Rows are points. Each copy is the shape, with its points in the same order, turned, moved and blurred by noise. Say if it was mirrored as well.

Shape (8 x 2)
[[ -1  74]
 [ 30  10]
 [  6 -35]
 [ 37  -4]
 [ -4 -37]
 [ 21  19]
 [ 27   9]
 [  0 -14]]
Copy 1 (8 x 2)
[[-73 -47]
 [ -5 -41]
 [ 27  -2]
 [ 19 -42]
 [ 24  14]
 [-14 -41]
 [ -3 -37]
 [  6  -2]]
Copy 1 is: mirrored
Copy 2 (8 x 2)
[[ 85  -4]
 [ 21 -39]
 [-22 -16]
 [ 10 -44]
 [-26  -1]
 [ 31 -29]
 [ 24 -35]
 [ -1 -11]]
Copy 2 is: only turned
Copy 3 (8 x 2)
[[ 70  39]
 [ 29 -22]
 [-19 -24]
 [ 23 -31]
 [-31 -19]
 [ 33  -5]
 [ 28 -21]
 [-10  -6]]
Copy 3 is: only turned

Shape (10 x 4)
[[ 11  41 -23  66]
 [-11 -21   4   0]
 [ 34 -23  45  36]
 [ 53 -13 -18 -24]
 [ 14 -28 -35 -19]
 [  5 -26  43  -7]
 [-29  -5  31  25]
 [ 14  16 -55 -30]
 [-35  48 -48 -31]
 [ 10 -11 -19 -25]]
Copy 1 (10 x 4)
[[-73 -29 -32  20]
 [ 10  -5  -8  -7]
 [ -7 -68   0 -35]
 [ 20 -35  27  46]
 [ 27  -8  -6  39]
 [ 16 -24  13 -38]
 [-13  -6 -19 -43]
 [ -3  14  10  64]
 [-31  63   8  39]
 [ 19   1  10  22]]
Copy 1 is: only turned
Copy 2 (10 x 4)
[[-72  14  24  17]
 [ -5 -29  -6 -25]
 [-34 -57 -42  17]
 [ 37 -23   5  46]
 [ 24 -26  33  -3]
 [ -1 -38 -43 -12]
 [-33 -23 -31 -30]
 [ 31  19  37  14]
 [ 20  65  25 -16]
 [ 28 -13   6   5]]
Copy 2 is: mirrored

Shape (9 x 6)
[[-19  -5 -21  28  22 -35]
 [-47  -7 -38  20   3 -45]
 [ 46  47  23  46 -35  27]
 [-14 -33  -3  36  11 -22]
 [ 15   0 -61  35  22  -5]
 [ 32 -28  16 -59 -28   7]
 [ 26   0  20  -5 -40  34]
 [ 13 -16  12 -60  18  -4]
 [ 50 -12  -1 -30 -16 -21]]
Copy 1 (9 x 6)
[[  0  27 -21 -16  34  -3]
 [ -5  58 -31   9  26  13]
 [ 37 -60  66  15  39  16]
 [ -6  33   4 -32  15   0]
 [ 34   0 -34 -30  36  37]
 [ -8 -31  12   3 -76  22]
 [  3 -37  52   5 -18  33]
 [-29 -30 -23   2 -50   6]
 [ 30 -28  -3   1 -50   0]]
Copy 1 is: mirrored
Copy 2 (9 x 6)
[[-26  32  16  -3  33 -18]
 [-17  42  36 -24  49  -4]
 [-49 -47  11 -15 -64  -8]
 [-34   3  31  13  43 -25]
 [-22   8 -13 -39  26 -50]
 [ 58 -53  41  16  -2 -16]
 [  2 -66  29  -4 -20   1]
 [ 58 -16   7  31  12 -10]
 [ 35 -23  34   8 -20 -45]]
Copy 2 is: only turned

Shape (15 x 9)
[[-19 -19 -23  38  24   8  -2 -15 -16]
 [ 35  12 -34  -6  -2 -58 -11 -12  44]
 [-53   6  -5 -33   1  10  11  66   1]
 [-36  55 -10 -17  15   5  -6  60 -64]
 [ 22  21 -14   9   1 -64  25 -28  67]
 [ 21  35 -44 -24 -21 -35  14 -48  68]
 [  3 -35  -3   3  -6  26 -38 -21 -34]
 [-13  41  -6   2 -37 -40  11 -23  44]
 [  7  14 -13  21 -28 -65 -39 -30  72]
 [ -9 -38 -18   8 -28 -16   6   4 -48]
 [-41  27 -18  -5  17  -8   9  56 -11]
 [-15 -36   8  -6   9 -30  -8 -19 -46]
 [  8 -38  -1  48 -26  18  -2  -3 -62]
 [-12 -16  28  12   2  -3  -4 -32 -31]
 [ 53  11  14   5 -12 -35   4 -18  60]]
Copy 1 (15 x 9)
[[ -6  -2   7  24  27  16 -20   1 -44]
 [-40  11 -49 -39  34 -20  -3  -8  22]
 [ -9 -10  45  -7 -59 -42 -28  11  -5]
 [  4  36   1   6 -89 -19 -26   8 -47]
 [-55  14 -29 -33  50 -14  32  21  31]
 [-69   0 -26 -54  28  13  34 -26  35]
 [ 35 -27 -10  30  10   7 -16 -43 -30]
 [-65   5 -20  -2   2 -19  45  -7  20]
 [-65  11 -46   9  54 -33  13 -25  43]
 [  4 -46 -23   9  -1 -25  -6  -4 -61]
 [-23  19  20  -2 -47 -27 -30  25 -22]
 [ 26  -6  -8   5  19 -33   7 -18 -59]
 [ 26 -49 -33  51   1   9  -8   6 -60]
 [ 27  -4  -3  30  15  -6  25 -14 -36]
 [-13  -2 -44 -15  37  -7  30  11  55]]
Copy 1 is: only turned
Copy 2 (15 x 9)
[[  4  11   8  20 -25  41 -14   2  41]
 [-15  -3 -29 -15 -20 -58  38  30  31]
 [ -3  48  -3   4  -4  26 -18  31 -63]
 [  0  61 -41  60 -32  45  10  -4 -49]
 [-27 -31 -37 -48 -14 -15  54  42  34]
 [-61 -47 -23 -40 -13 -50  44   3  22]
 [ 32   9  13  33   9  10  -9 -42  29]
 [-61  -1 -24 -24  18   3  42  25  22]
 [-40  13 -17 -53  14 -36  60  17  63]
 [  9   5 -13  61  16  -2 -20  15  23]
 [-14  46 -23  10 -21  24  -5  24 -34]
 [ 34   6 -40  30   9   2 -28 -14  30]
 [ 29   7  23  79  16  22   8  -4  43]
 [ 27 -10 -21  18  15  33   8 -21  30]
 [  6 -34 -13 -27  -5 -23  78  23  13]]
Copy 2 is: only turned
Copy 3 (15 x 9)
[[ -3  17  -7 -17  42 -22 -19 -23  11]
 [-19  21  35 -43 -53  24 -33  12   5]
 [-31 -30 -58  -6  -8 -27  38  38  -3]
 [-18  12 -45  -6 -10 -38  92  -6  15]
 [-34 -18  41 -33 -64   3 -57  -9  19]
 [-25 -19  11 -51 -66  47 -52 -38 -11]
 [ 25  15   2  -7  54  33  12  -1  -8]
 [-20 -27  -2  -4 -63  16 -29 -29  29]
 [ -5   5  24 -30 -47  53 -61  11  54]
 [ 11  32  -9  44  10  -7  -3   6 -16]
 [-38   3 -44 -20 -12 -38  32  15  18]
 [ 48  13   6   4  16 -21  -5   8  -4]
 [ -2  32  14  47  60   0   8 -12   1]
 [ 30 -16  17  15  25  -6   0 -21  14]
 [-32 -28  68 -27 -36  32 -33  13  12]]
Copy 3 is: mirrored

Shape (16 x 11)
[[  0 -38 -40 -22  20  23 -58 -50  32 -20  -2]
 [-47  19  40  14  21  29 -52 -25 -62  20 -40]
 [ 17  49  39 -28 -13 -19   4  46  20  44  41]
 [-30  -7 -16 -50  42  -5 -51 -19 -16 -27  27]
 [-33   1  -7  40   0  38   9 -24  -3  31  39]
 [-28  44  20  -6  31  49  25  44 -33 -45 -42]
 [-14   9   3  30   9 -20 -37 -17  -3 -35 -16]
 [-42 -15  -6  29 -28 -24  14 -20  15  18 -29]
 [ -9  48  -8   9   3  -5  -5 -13  -3  47 -50]
 [-47  24 -29  -4 -46   7  20 -10  16  40 -10]
 [-46 -30  15 -54 -44  25  27 -26  20 -17 -50]
 [-11  26  40  25 -35  64 -10   5   8   7  11]
 [ 29  21 -18 -10  38  -7 -42  40   0  50 -40]
 [  5  -6  37  23 -52  31 -58 -10 -52  30  18]
 [ 27   6   2 -23  22 -14   4 -47  -4 -25  34]
 [ -9 -28  32  39   3 -28  31  16  18  -4 -17]]
Copy 1 (16 x 11)
[[ -3  49   9  61 -43 -22 -37  12  44  -4 -12]
 [  4 -13 -37 -30  14 -65 -67  56   8  30  16]
 [ 55 -46  15  48  73 -22  19 -21 -18  32  12]
 [-20  60  -9  36  25 -48 -38 -16  10   4  -1]
 [  3 -57  -2   6  -4 -46 -19  -8  32 -16 -36]
 [ -4  -4   4 -47  33  22 -41  25 -59  11 -19]
 [ 30  22  -6 -16 -31 -29 -30 -15   5  17  22]
 [  7 -35  -9  -7 -34 -21  21   7  23 -17  39]
 [ 13 -53 -37  23 -13  -6 -24  23 -18  28  34]
 [  2 -62  -8  33  -4 -16   2  12  -5 -48  31]
 [-32  -1  51   3   2  10   5  55  19 -36  52]
 [ 49 -54  40  -5  17 -34 -35  31   4  -7 -20]
 [ 44   0 -62  51  12   6  -6  29 -14  52   0]
 [ 69 -30  -7  -5  39 -54 -55  28  64  -5  11]
 [ -9   9  23  31  11  -7 -38 -52  35  31  11]
 [ 22 -18  10 -35 -13  -2  43  -7  21  26  12]]
Copy 1 is: only turned
Copy 2 (16 x 11)
[[ 41 -47  -9   7 -37  -6  36  35  -6 -47  52]
 [  0 -44   4  13 -38 -32  -1 -34 -50 -41 -67]
 [ 19   5 -26  -5  43 -31 -27 -17   5  76 -14]
 [ 19 -30  44  45 -34 -30  30  25 -22  10  22]
 [-16 -15 -21 -42 -28   6  40  12   9   2 -41]
 [-50  20  34  19  49   4  -9 -14 -59 -35 -21]
 [ 27 -38   3  26  -6  36  31 -30 -28 -13  -2]
 [  7 -36 -11   5  -2  30   7 -28  57 -29 -27]
 [ -7 -62  -4 -25   8  -2 -43 -34   1 -11 -18]
 [-34 -61 -21  -9  20  -1  -2   1  53  -3 -22]
 [-21  -5 -11  40  28 -37  19 -13  57 -75   4]
 [-14  -1 -59 -17  29 -16  32  -5 -27  -9 -41]
 [ 35 -30  -4  -8   0   4 -81   5 -34   5   3]
 [ -3 -22 -82  20 -49 -23  21 -27 -35   6 -47]
 [ 14  -8  11  -7 -23 -17  38 -33  -5  17  54]
 [ 30  27  -4   1  11  48   7 -39  29 -11 -23]]
Copy 2 is: mirrored
Copy 3 (16 x 11)
[[-30  26 -35   5  10 -44 -35 -47 -27 -44 -44]
 [ 25  22 -35  27 -23 -70  10  32  42  46 -62]
 [ 23 -40  39   5  -2 -36  30  49 -60  12  24]
 [ 41  48 -37  10   6 -43 -31   7 -41 -28 -39]
 [-11   9  28  60   4 -18 -18  -9  10  31 -10]
 [ 50  40 -36   1  -5  -2  78  -2  19  38   4]
 [ -5  24 -34 -27  23 -23 -18   7  -2  29 -38]
 [-14   4  42 -21  26  -9  -8   2  27  15 -50]
 [ 10 -24   4  -5   8 -58  19  14  48   4  -2]
 [ 29 -32  52   5  19 -18  -1 -22  23   9 -29]
 [ 21  16  31 -33 -36  -7  35 -54  -3 -10 -78]
 [-12 -22   4  34 -20 -23  33 -22 -19  68 -14]
 [ -6 -31 -34   3  23 -57  38  45  13 -48  -4]
 [ -8 -44 -20  44 -40 -21 -15  34 -14  52 -59]
 [  6  32 -13 -15 -34 -18 -42  12 -37  -8  14]
 [-33  28  34 -26  19  10  30  35   3  18 -21]]
Copy 3 is: mirrored
Copy 4 (16 x 11)
[[ 46  29 -46 -33  -4 -48 -21 -35 -20 -53  -6]
 [ -8   1 -64  22  12  60  -3  38 -32 -19  18]
 [  7 -19   3  15 -39 -29 -11  28  -1  95 -19]
 [ 25  -5  -9 -31 -16 -34  13   9 -68 -37  13]
 [ 13  37 -30  16  65 -28  -3  37  -4  22 -10]
 [ 19 -44   7 -31  18  40 -22  61  27   0  54]
 [ 19  -6  -5   6  26  21 -26 -35 -28 -11   6]
 [-17  39 -15   5  40   2  -1 -38  18  28  21]
 [-17  36 -23  18 -12  24 -58  13   5  23  16]
 [-41  30 -31  -7  28 -40 -27   4  21  39  24]
 [-30  13 -46 -81   8  -5  20 -28  44   8  24]
 [ 21 -27 -58   1  46   1 -19  26  26  41 -23]
 [ 29  20 -13  48 -65  -4 -44  20   9   6  23]
 [-12 -29 -68  49  16   1  14  15   3  -3 -55]
 [ 16  16  23 -39  -1 -17 -12   4 -32  -9 -44]
 [ 29  24  21   9  30  25  21 -30  28  44   9]]
Copy 4 is: mirrored

Shape (15 x 12)
[[-30 -28  -5 -55  14 -21 -26 -17   0 -21   8  27]
 [-30 -61   6  69   7  10  24  31  19  54  13  -9]
 [ 11  17  -7 -33 -16  37 -29  -6  -6   9 -19  17]
 [-10 -35  17  48  12  16  43 -18 -30  20  20 -21]
 [-51  33 -13 -37 -29  13 -29  14 -35 -14  23   1]
 [-25 -36 -26  63 -22 -41  27  -8   3  69 -10   9]
 [-27  -9  25  -6 -31 -14 -16  14   6 -24 -15   6]
 [-12  46  19 -53  18 -22 -42  -2 -26   7   2 -12]
 [-16 -19 -33  52  31  15  46   7  14  10  37  -2]
 [ -1  53  13 -38  19 -28 -36  26  10   4  25   4]
 [ 38  20  37 -43 -83  23  28 -63  29  29  70  -4]
 [-10  -3   0  75  -1  14 -14 -18 -13 -10  26  15]
 [ 18  32  10 -33 -56  19  31 -61  42 -10  19 -45]
 [ 12 -65 -33  47  -8 -10   2  14 -11   9  27 -30]
 [ 49  43  22 -50 -48   8  53 -20  -2 -18  35   7]]
Copy 1 (15 x 12)
[[-11  16  46  -9   3 -31  25 -18   4  21 -11 -52]
 [-16   4 -55  25   0 -30  -1 -31 -53  15 -31  64]
 [  6  -2   3  26  -9  -1  -4  37  26 -11   3 -36]
 [-12 -46 -14 -14  -6  -6  -6 -26 -30  -8 -10  54]
 [ -9  17  16   9  34  36  -8 -23  25 -31  -5 -56]
 [ 39  30 -29 -10  -9 -33   4 -17 -44 -12 -59  58]
 [-18  28  -6  -2 -23  17  25 -20  28  11 -15 -15]
 [-35  25  25 -35  18 -11   4  18  42 -40   3 -44]
 [ 14  -9 -26 -14  24  -7 -22 -21 -63  22  19  40]
 [-31  50  -7 -29  24 -15  22  14  22 -29  34 -34]
 [ 54 -78 -62 -27  -1  -9  75   4  27 -33  14 -45]
 [ -5   1 -14  -8 -48  17 -18 -31 -47 -19  23  14]
 [ 38 -57 -52 -59  -4  22  29  23  39  14  -8 -40]
 [ 19  -5 -30   1 -11 -45 -38 -61  -5  21  -3  39]
 [ 42 -46 -12 -33  21  22  61  14  54 -10  46 -11]]
Copy 1 is: mirrored
Copy 2 (15 x 12)
[[ 35 -32  -1   5  49  -2  35  19  -7 -13  42  -7]
 [-28  35   4 -86 -29  37  -9  29  42 -21  31   8]
 [ -2   5  34  -5  44  -9   8   7 -33  44  15 -29]
 [-50  35  -9 -45 -11  11  -1  -3 -12 -44  10  10]
 [ 24  -3   6  -2  19 -51 -16 -10 -31  16  69 -27]
 [  2  65 -11 -85  -5  21  34 -20  51  -7  19  -4]
 [  2 -28  -3   3   4  13  -3 -14  17  17  36 -23]
 [ -3 -18 -41   1  51 -51  22  18 -29  30  35 -42]
 [  3  58 -14 -43 -23  19 -16  30 -13 -25  21  38]
 [ 16  -6 -41  12  29 -51   4  45  -2  48  23 -22]
 [ -6  44  64  50 -17 -58  20  11   9 -33 -39 -63]
 [-12  41 -15 -25  28  16 -55 -20   8 -17   9   9]
 [ -1  51  23  50 -26  -6  25   8 -34 -17 -11 -75]
 [-37  62   4 -24  13  32   4  14  28 -21  66  19]
 [-10  25  26  68 -25 -51  31  -6 -24  12 -24  -8]]
Copy 2 is: only turned
Copy 3 (15 x 12)
[[ 23 -19  21   8 -24 -45  -1 -26 -16 -14 -62  16]
 [ 44  24  11  71 -17  16  54  35  -7  27  46  12]
 [-19  43   4 -26  -4 -13 -14   2 -39  -6 -37 -14]
 [ 16  -7  16  53  26  24  12  46  -4  23  24 -12]
 [ 40  13   2 -22   8  13 -28 -62 -28 -17 -22 -14]
 [ 44  34  39  36 -16 -21  30  43  34   4  60 -23]
 [ 26  -2 -29  21 -32 -27 -20 -11 -27 -17  -3 -12]
 [ 13  33 -11  -3   1  -4 -62 -37  13 -13 -54  17]
 [ -1 -20  24  25  12  15  54   2  12  18  48  16]
 [-13  34 -11   5 -16 -18 -47 -53   6  -9 -26  49]
 [  1   8  57 -26 -21  15 -89  56 -77 -34  24  39]
 [-17 -11  31  46 -23  25  -2 -14  -1  16  36 -36]
 [ -1 -20   4 -55 -30  16 -66  49 -33 -22  18  25]
 [ 34   2  22  29 -17 -13  15  15 -13  74  37  -4]
 [-31 -11   2 -20  32 -26 -75  21 -54 -34  26  31]]
Copy 3 is: mirrored
